Each row of a before or after table is a point. The points were changed in one or more steps. Then noise was added and the rows were shuffled. The steps act on how far a point lies along the listed directions, d1 being the first. Write out the steps. A step turns or swaps two directions, mirrors them in a line or flattens them onto one, adds a multiple of one to another, or multiplies one. Angles are multiples of 10 degrees, from the lower direction toward the higher: turns from -170 to 170, lines from 10 to 170 but not 90. Use the fewest steps. Two steps may share a direction if one is a turn and the other turns, adds or multiplies; they go together, in the order done. Otherwise the lowest direction goes first.

Directions:
(1): [ 11 -49]
(2): [49 11]
Before (12 x 2):
[[-12   6]
 [ 49   0]
 [ 51   3]
 [ 31  29]
 [-56  35]
 [-12  15]
 [-64  47]
 [  0  30]
 [-50 -11]
 [-42  73]
 [-69 -41]
 [-12 -52]]
After:
[[-52  16]
 [ 21 -11]
 [-12   5]
 [ 47 -18]
 [ -3   1]
 [-59  18]
 [ 48 -18]
 [  4   1]
 [-57  19]
 [-41  13]
 [-70  24]
 [-16   3]]
Steps: flatten d1 and d2 onto the line at 60 degrees

Directions:
(1): [-15  10 -60  34]
(2): [-43 -30 -19 -44]
(3): [-14 -54  18  41]
(4): [ 53 -35 -28 -16]
Before, 8 rows:
[[ 61  34 -14 -33]
 [ 10 -28  18   3]
 [ 19  11 -27 -87]
 [ 46  27   8 -63]
 [-26 -52 -14  12]
 [-22 -24  -2  22]
 [-36   9  16  25]
 [ 36  -4  14 -75]]
After:
[[-32  35  34  -3]
 [ -2  -7  13 -54]
 [ -5  14  24 -31]
 [ 42 -36 -38  47]
 [ 18  15 -20 -17]
 [-12 -82 -58  24]
 [  8 -35 -64  41]
 [  8 -35 -83  18]]
Steps: turn d1 and d3 by 150 degrees; add 0.3 times d2 to d3; multiply d4 by 1.3

Directions:
(1): [ 76 -25  10 -52  14 -25  18  32   8]
(2): [-19 -22 -38 -17 -40  55   8  61  23]
Before (12 x 9):
[[  1  26  34  51  44 -40   0 -95 -47]
 [-39  14 -15  39   3 -10 -12 -21 -10]
 [-57  -1 -17 -10 -44  54  -6  32  42]
 [ 24 -39 -18 -86 -17  16  33  75  35]
 [-52 -12 -28  12 -39  24  13  33  11]
 [-14  -5  14  -1   3   0  -5  22   1]
 [-24 -34 -17  15 -35  69  16  35  12]
 [ 55 -24 -22 -71 -19  -5  23  59   8]
 [ 40 -16   1 -37  -6 -41  18   7  19]
 [-27  -4   4  14  24  -3  -3 -36  -2]
 [  6  35  25  19  27 -64 -28 -58 -35]
 [ 23  13  49  17  52 -50  -5 -68 -23]]
After (12 x 9):
[[-48   3  -8  27 -18  -3   7  -3  -4]
 [-19 -15   8  35  -8  31   8 -15  -6]
 [  1   9 -10  -7  -9 -14 -16   7 -11]
 [ 29 -15  17 -61  19 -33  22  11  12]
 [ -6  -6 -11  19  -3  21  15 -14 -16]
 [ 59  -6   2 -54   5 -39  16  14  -7]
 [-52  17  10   9 -16  17 -14 -17  24]
 [ 17 -15  11 -11  13   2   7   0   4]
 [-14  -2  18   0   7  -4  -6  17  -2]
 [ 40 -16   2 -35  -4 -42  18   5  19]
 [-29 -13  -8   5  13  12   2 -15   6]
 [-41   7 -25  31  -7   2 -10  -4  -3]]
Steps: flatten d1 and d2 onto the line at 170 degrees

Directions:
(1): [ 10  34  43 -49  57  38 -41 -33  -1  12  34  -3 -26 -38]
(2): [34 -3 22 60 11 58  6 26 28 11 24 74  6 12]
(3): [ -2  -2 -17  16  11  50 -54 -24  30 -60 -65 -20  24  12]
(4): [-46  24  10   0  17 -39 -19  19 -31 -25 -39  76  14 -46]
(5): [-26  32   6  26  24  15   5   5  -1  89 -39 -30  54  -7]
(6): [-11  27  67  -3 -95  13 -32   8  -1  -5  12 -10  23  -7]
Before, 11 rows:
[[-34  21  25 -20 -21  -9 -19  14   0  12   5   4   2 -25]
 [ 18   5  -4  -8  49  22  -6  -5   1  18   7 -16  -9   6]
 [ 15 -31 -49  15  -4 -30  30   3  -5 -42   1 -21 -36  34]
 [ 10  -5  -6  -5 -32 -26  15  -7 -18  38  18 -68   7  -2]
 [  8   9  65   1 -44  32 -16  -4  29  26  24  -4  -7   6]
 [ -4  13  12 -22  10 -19  24  21  -4  13  29   7 -27 -11]
 [ -2   0   8 -28  18   8  -8 -15  36   4   2 -47  16   2]
 [ -4  10  32 -50  -4 -15 -12  -6  -9  12  25  -3 -34 -28]
 [ 11  17  63  45 -61  -3   7  27 -16 -11  44  95   1 -16]
 [  7   9   5  -7  29  12  13 -15 -11  62  19  -4 -14  -6]
 [  0 -38 -77   9 -18 -70  41  -7  -2  -3 -26 -38   0  31]]
After, 11 rows:
[[ 22 -16 -23   8   3 -23  32   1 -15  41  26 -35  -4  -1]
 [ 32  -8   2 -21  21  22 -11  -8   5 -18  29 -20 -31  15]
 [  2  -2  11  23 -71 -21   5  19 -11 -41   7   0 -12  19]
 [  1  14  34 -35   5   2  -4  -4   0  52  25 -20 -21 -18]
 [ 23 -11 -13 -27  26   5  13 -26  -8  17  33 -13 -45   5]
 [  2 -30 -31  20 -63 -67  28  18  -7 -33  -1  29  -5  16]
 [ -7  15  16 -27  -5 -18  19  19  -2  13  27  -9 -21  -9]
 [-38  39  27  29 -14 -25   0   6 -31  42 -33  14  47 -29]
 [ 16 -11   4 -18  27  19   3  -9  43   4  22 -29   3  12]
 [-29  17  -1  -8  24  -3  -1  14   5  39  -2   1   4 -20]
 [ -3   7  17   3  23  27   3 -18  27  68 -11 -43   7   9]]
Steps: add -0.5 times d1 to d4; flatten d2 and d3 onto the line at 70 degrees; turn d5 and d6 by -90 degrees
